Rows are points. Examples show where two turns around zero, p and q, send a point. Write where each new point lands after one turn and then the other. Backwards means that the second turn is done in reverse. Each puzzle has new turns, and all numbers are rounded.

Turn p:
[-4.7 -3.5 3.4] => [-4.6 -4.9 1.0]
[1.7 2.9 -6.1] => [2.0 5.3 -4.1]
[1.1 1.7 2.4] => [0.7 0.6 3.0]
[1.8 -1.2 0.2] => [1.9 -1.1 -0.1]
Turn q:
[3.7 -2.6 -0.7] => [-1.4 -3.7 2.3]
[0.0 1.5 4.2] => [3.8 1.5 1.7]
[3.2 1.9 -5.6] => [-1.6 -5.0 -4.2]
[-2.7 0.2 -2.3] => [-2.1 1.7 -2.4]
[-4.2 -1.0 4.3] => [1.1 5.5 2.4]
Where do these land?
p, then q backwards: [1.6 0.1 1.3] => [1.1 0.0 1.8]
q, then p backwards: [3.3 -1.7 -4.2] => [-3.5 -4.1 1.6]
q, then p backwards: [-4.8 5.1 3.4] => [4.6 3.6 -5.2]
p, then q: [-0.1 -3.5 -0.5] => [-3.3 -1.0 0.9]

Turn p:
[0.3 -0.5 1.8 -0.7 3.2 -1.9] => [0.7 2.0 -0.3 -1.6 -2.7 -1.9]
[-3.8 -0.6 -7.0 3.8 2.4 0.6] => [2.3 3.5 1.6 2.2 7.2 -2.7]
[4.8 -4.0 1.5 -4.7 -2.1 -0.7] => [0.5 -2.3 4.5 0.0 -5.8 3.1]
[-1.4 4.2 -2.7 4.1 3.8 3.4] => [0.0 -0.5 -1.7 -2.1 6.2 -4.9]
[1.0 -1.0 5.7 0.6 -4.2 -0.1] => [-4.3 -0.7 -1.5 -1.3 -2.9 4.5]
[-3.0 2.1 3.0 -1.9 1.7 2.8] => [-3.2 -1.2 -2.7 1.3 -1.3 -3.8]
[2.0 -0.1 -2.3 -1.3 -4.8 -4.1] => [4.0 -0.9 0.1 1.5 -0.7 5.6]
Turn q:
[0.8 -2.8 -1.4 -5.0 5.3 3.9] => [-0.9 6.9 1.1 -3.5 -0.7 -4.0]
[-0.5 1.3 -3.7 3.0 -2.9 -4.5] => [2.1 -2.1 -4.1 4.6 1.0 2.4]
[-2.6 2.5 4.4 1.2 2.7 -1.0] => [-1.6 -2.7 2.7 -1.3 4.7 -0.7]
[5.6 -3.6 3.9 0.9 0.8 1.8] => [3.5 -1.0 1.8 -6.2 -3.2 -0.1]
[-5.3 1.5 0.8 0.1 -3.5 -3.8] => [-4.4 -3.7 -2.8 2.9 2.2 1.7]
[1.4 2.3 -3.6 -4.1 1.3 -0.7] => [0.6 2.4 -1.3 2.9 -0.6 -4.7]
[-0.7 -5.5 2.7 2.1 -1.5 4.1] => [-1.5 1.0 1.5 -4.9 -2.6 5.0]
[1.4 4.1 1.1 3.5 2.2 -2.6] => [3.7 -3.1 1.7 1.5 3.8 -0.7]
[-0.1 0.1 -4.3 -1.7 -4.3 2.7] => [-1.3 2.4 -0.8 3.9 -4.7 1.2]
Where do these land?
q, then p: [-2.6 0.7 -1.7 -5.1 1.0 -2.0] => [3.5 3.6 -2.8 1.6 2.3 -0.6]
p, then q: [-2.9 2.5 1.2 0.1 -3.3 -3.7] => [2.4 3.6 1.2 3.8 -1.3 2.0]
p, then q: [4.8 -3.6 3.2 -1.5 -3.1 -1.3] => [-4.6 -0.7 2.7 -1.1 -5.2 1.7]
q, then p: [2.3 -0.3 1.1 2.1 -1.0 7.4] => [-5.2 -4.2 -2.8 -0.7 -2.9 2.5]
q, then p backwards: [-1.2 2.0 -4.5 1.0 0.1 -0.8] => [-4.1 -0.2 -2.3 -0.6 -1.6 -1.5]
p, then q backwards: [5.9 -0.2 3.6 0.6 2.1 3.2] => [1.2 -2.2 7.1 -1.9 -0.6 1.5]
q, then p: [-6.3 -1.1 -2.9 2.8 4.2 -2.7] => [1.4 0.2 -0.2 -1.7 3.1 -8.2]

Turn p:
[5.7 -1.2 -2.2 -5.3 -3.7 2.4 0.9 1.1 -1.9] => [-3.9 1.5 3.7 4.6 0.9 -6.2 -0.9 0.2 0.5]
[-0.2 3.2 2.2 2.5 -2.0 -4.0 -2.5 1.0 2.3] => [1.5 -2.1 -2.5 2.7 -2.2 4.3 -3.3 0.0 0.0]
[5.1 1.5 -1.7 4.3 -3.2 1.2 -0.6 -2.2 -4.5] => [-1.3 5.4 -4.0 3.7 -2.6 -2.7 0.0 -3.4 0.1]
[1.3 -7.7 -1.8 -1.1 -2.1 -2.7 0.1 -4.1 -3.8] => [-4.7 0.2 -3.5 -0.8 -2.5 -5.2 3.6 4.7 2.3]
[2.6 -3.6 -3.1 -3.9 4.3 -2.5 -2.9 3.5 4.0] => [-4.9 -6.1 4.9 -0.3 -0.6 1.3 2.1 -1.3 3.5]
[1.9 2.2 5.5 1.7 4.1 1.0 -1.4 2.4 -0.1] => [2.8 -0.9 0.0 3.5 2.6 4.2 3.5 -2.6 -1.4]
[-5.1 -1.9 -1.4 -3.5 -1.8 2.2 -3.4 2.5 2.4] => [-3.0 -2.4 3.9 -3.1 -0.4 1.0 -2.2 2.7 -4.8]
[-4.0 1.4 5.9 1.6 2.2 0.3 2.8 0.0 -1.3] => [5.6 1.2 -1.6 -0.9 3.3 3.2 2.0 2.5 -1.5]
[-0.7 1.1 -3.2 -4.0 3.2 -2.1 -0.6 -0.1 -0.6] => [1.1 -1.7 4.5 -1.5 -3.1 -1.0 1.3 0.0 2.1]
[-1.7 2.3 -2.9 5.6 -4.0 0.2 3.6 0.0 -0.7] => [0.3 5.9 -3.3 -2.0 -0.4 1.0 -4.9 -0.7 1.3]
[-4.9 2.8 2.8 2.1 2.9 4.1 3.9 -4.0 4.2] => [6.5 -0.9 -2.2 -5.8 5.0 0.2 -1.3 -2.1 -2.3]
Turn q:
[2.7 -3.1 2.6 3.6 -4.5 0.8 -0.7 -0.4 1.2] => [-0.8 0.8 -1.3 -0.6 -5.8 2.2 2.1 -2.3 2.8]
[-2.4 5.7 2.2 2.2 0.8 -0.3 2.4 2.8 0.2] => [0.9 -3.7 -4.0 -1.3 1.3 3.1 -1.6 2.6 -3.1]
[5.0 4.1 2.6 2.5 -1.7 1.3 -1.0 2.7 1.5] => [-1.1 -3.1 -3.1 2.4 -4.0 2.2 3.7 0.8 -2.8]
[-0.6 -1.8 1.8 -3.1 -0.2 -4.2 -2.6 1.6 -0.3] => [-0.2 -1.2 5.7 -2.5 -1.3 -0.3 -0.3 0.3 -1.3]
[1.2 -2.6 1.7 -8.8 -4.0 1.4 1.6 -2.9 1.2] => [1.4 -1.2 5.5 0.6 1.1 -1.1 4.5 3.1 7.3]
[-2.4 -1.7 -7.9 2.2 1.9 -2.7 -3.6 3.1 1.0] => [-4.3 6.6 2.2 0.6 1.8 0.8 -3.7 -1.0 -5.0]
[-2.3 -1.8 -0.4 2.8 2.3 6.4 3.2 -1.1 -7.7] => [-1.9 -1.9 -6.0 -1.4 5.1 -3.3 -1.7 -5.8 3.7]
[0.1 1.4 -6.8 -3.4 2.7 -2.5 4.1 -6.4 -0.7] => [2.4 5.4 -0.5 0.7 4.3 -6.9 -1.0 5.3 0.9]
[-0.8 0.0 2.6 3.5 -0.4 0.2 -5.2 -2.1 2.0] => [1.1 -0.7 0.4 2.7 -5.0 1.5 -3.6 -2.3 -0.2]
[-0.4 -0.2 1.6 -1.6 3.1 -0.2 1.8 2.6 1.7] => [2.7 -1.0 1.1 -1.1 2.6 1.7 1.7 -0.5 -2.2]
Where do these land?
p, then q: [4.6 -0.8 -1.9 3.4 -1.9 1.1 0.3 -1.7 2.9] => [1.1 4.1 1.2 1.9 -0.2 -1.4 -5.2 1.1 0.1]
p, then q backwards: [-6.3 0.6 2.9 -1.1 0.9 -4.5 -3.6 5.8 1.6] => [-3.3 3.9 3.9 -1.5 -3.7 -2.2 -1.1 4.5 6.0]
q, then p: [-0.6 0.0 -5.9 2.2 -5.1 -2.4 -2.9 -0.2 0.0] => [2.4 1.3 1.7 -0.9 -2.5 4.3 -4.4 1.4 -4.7]
q, then p backwards: [-2.4 2.9 -1.3 3.8 -2.5 0.5 2.6 1.0 -3.1] => [-1.4 -3.7 -0.2 4.0 -3.3 -1.2 0.4 -1.3 2.8]
q, then p: [4.0 -1.9 -0.5 -3.5 6.6 1.9 4.0 -1.3 0.4] => [3.4 0.3 -1.3 1.5 1.0 -1.1 2.9 -2.2 8.1]
p, then q: [2.1 -3.7 1.4 -2.0 -0.7 -3.6 4.7 -3.2 1.6] => [1.6 5.1 3.0 -1.2 0.6 3.0 1.3 -0.2 -4.6]
p, then q backwards: [-0.3 -1.3 5.2 0.2 0.4 1.1 -3.8 2.2 -4.7] => [4.7 3.0 -2.0 -0.5 0.7 0.5 -0.1 3.6 4.8]
p, then q: [3.8 6.4 2.4 -4.3 4.5 0.0 0.9 -1.2 -0.8] => [4.4 1.1 -3.3 -1.2 -6.7 -2.3 4.1 -1.6 -0.2]
q, then p: [1.4 -1.5 1.7 -1.9 -4.1 6.2 -1.4 2.2 1.8] => [0.0 0.2 -3.5 -4.9 5.8 -0.3 -1.8 -1.0 -1.1]
p, then q backwards: [-6.3 -0.7 -4.0 3.3 2.0 -0.2 -0.7 -3.7 0.5] => [-0.4 -2.3 3.3 4.2 -1.7 -5.3 3.9 1.5 -1.8]
